Every row gives one point. To make a cloud, some directions were put in groups of two or more. Within a group, all points are equally far from the middle, so they leave a hole (a ring in 2 directions, a hollow ball in 3). The other directions are filled evenly. Then the cloud was stretched, turned, moved and blurred a little. How many holes are there, and how many directions does each take, smallest first?

Cloud (22 x 3)
[[-48 -40 -45]
 [ -7  27  26]
 [  8 -41   0]
 [-55  10 -22]
 [ 21 -25  10]
 [-32 -41   0]
 [-46 -12  24]
 [-27  25  49]
 [ 18 -17  -4]
 [-26 -47 -20]
 [-54  14 -26]
 [ -6 -47 -18]
 [-60 -19 -36]
 [ 12   7   2]
 [  8 -43  23]
 [-16 -48 -11]
 [ 18 -30   5]
 [-21  28  31]
 [-53 -13  -2]
 [-21 -47  -6]
 [-54 -16 -12]
 [ 27  -9  33]]
Holes: 1 (2)

Cloud (31 x 4)
[[  4   5  44 -13]
 [  2 -19  -7  30]
 [ -1 -10  -6  45]
 [-45 -10  22  -6]
 [ -4 -27 -16   8]
 [ 18 -35  20  -2]
 [-50  -7   1  -3]
 [ 16 -44  31  10]
 [ 16  20  18 -23]
 [ 15  14   9 -23]
 [-47  13  27   4]
 [  8 -41  42  10]
 [-52  32  16 -10]
 [  9  11  39  13]
 [-38   3 -16  51]
 [-13  35 -17  -9]
 [-43 -41 -15  21]
 [-46 -16  -2 -42]
 [-30 -31  33 -39]
 [-21  42 -17  12]
 [-34 -24  28 -48]
 [ 13  36  15 -10]
 [-51 -11  -2  21]
 [-23  12 -16  48]
 [-42   0  21 -45]
 [-33 -28 -21   5]
 [-30  -5 -17  47]
 [-39  42 -17  -5]
 [-11   3 -17   6]
 [  5 -60 -10  26]
 [ -2  38  48   9]]
Holes: 1 (2)

Cloud (26 x 4)
[[-21 -48 -31  40]
 [ -5 -51 -36  37]
 [  1 -60 -19  21]
 [-34  15 -25  50]
 [ 23 -43  24  14]
 [ 12 -49 -40  23]
 [ 22 -53  13   7]
 [ 11 -57   6  12]
 [ 43  16   5  -7]
 [-14   2  28   7]
 [ 33  -4 -23  42]
 [-27  24 -39  26]
 [-45 -11 -40  33]
 [ -5  39 -15  16]
 [-32 -38  -3  11]
 [-44 -17 -38  38]
 [  5  29 -38  13]
 [-19 -38  13  11]
 [-21 -37  13  10]
 [-22 -16  17  -6]
 [ 41 -12  15  32]
 [-27 -19   5  -9]
 [-13 -11  -6 -30]
 [ -8 -25  29  18]
 [ 25 -56   1   1]
 [-20  33 -11  31]]
Holes: 2 (2, 2)

Cloud (32 x 4)
[[ -3   2   4 -24]
 [ 48  -2 -24 -18]
 [ -5  38 -20 -25]
 [ 50  11   8   6]
 [ 31   9 -56  19]
 [ 32  15 -49  24]
 [  3  22  16 -13]
 [-29 -29  -1  23]
 [ 24  -8 -44  32]
 [ 41  -3 -32 -24]
 [ -4 -39   8   8]
 [ 21 -42  -4  28]
 [ 54  24  -9  -4]
 [ 30  35   6  -6]
 [-21 -26  19  13]
 [ 18 -29  -2 -11]
 [ -9  25 -37 -30]
 [ 11   5 -60 -19]
 [ 38 -14  15  35]
 [ -4  36 -19 -27]
 [  5  12  -7  47]
 [-33   9 -26  16]
 [-10  -7  20  -8]
 [-14  42 -33  -3]
 [  6  -8  -9 -28]
 [  3 -31   6  -7]
 [ 43   7  17  15]
 [ -5 -16  11 -14]
 [ 42  42 -14  -8]
 [ -3  17  -5 -29]
 [ 25  -8 -28  43]
 [  1 -45  -9  25]]
Holes: 2 (2, 2)

Cloud (47 x 6)
[[-28 -13   2 -29 -10  13]
 [-20  14  33  39  13  32]
 [-49  38  11  15  -6   1]
 [ 48  14  17  -9  -9   6]
 [ 22 -31  42  -6  18  -2]
 [ 33   2  10  34  -3 -16]
 [ 14  12 -26 -28  16  47]
 [-42 -11  19  -6  -8  27]
 [-41  14 -28  32  14  20]
 [-12  -7  23 -40   2  19]
 [  0  15  54 -23  14   1]
 [-41 -13   2  36  34 -15]
 [ -3  35  42 -13  23   5]
 [ -8 -17 -41   4 -29  12]
 [ 33  -1 -33 -23  13  28]
 [ 25  30  12  17  24   6]
 [-24  -6  51  34   9 -10]
 [-36  -8   7  38  38 -20]
 [-17 -23  -4 -13 -30  13]
 [ -8 -17   0 -19 -38  16]
 [-24 -16  -4  30  52  19]
 [-16 -12  10 -38  -5  14]
 [-26  13   2  13  -7  60]
 [-38  -8 -16  31  31  32]
 [ 25   7 -17 -27  14  49]
 [-19  24  33 -19 -24 -21]
 [ 40 -13  31  14  -3  -9]
 [ 12   9 -32 -27 -15  48]
 [ -3  17  -8  -2 -31  54]
 [ 11 -26  50  17  10 -11]
 [-22  -2  16  32  47 -22]
 [-39 -17 -15   6 -12 -17]
 [  4  17  26 -22 -11 -36]
 [ -5  18 -20  34 -34  -9]
 [-37 -34   5  23  25   4]
 [-19  24 -35 -18   8  37]
 [-10  40  39 -19  10  15]
 [  5  36   6 -19 -19  51]
 [-48  -2 -17  21  19  32]
 [ 10   1 -33 -25 -27  38]
 [-23  17  -8  49  25   4]
 [  4 -11   9   5  54  41]
 [ -5 -13 -44  33  -3  17]
 [-19  11  17   9 -44 -25]
 [ 18  22 -40 -18   5  13]
 [  3 -21  51  24   7 -15]
 [ 47 -17  -1 -22   3  23]]
Holes: 3 (2, 2, 2)
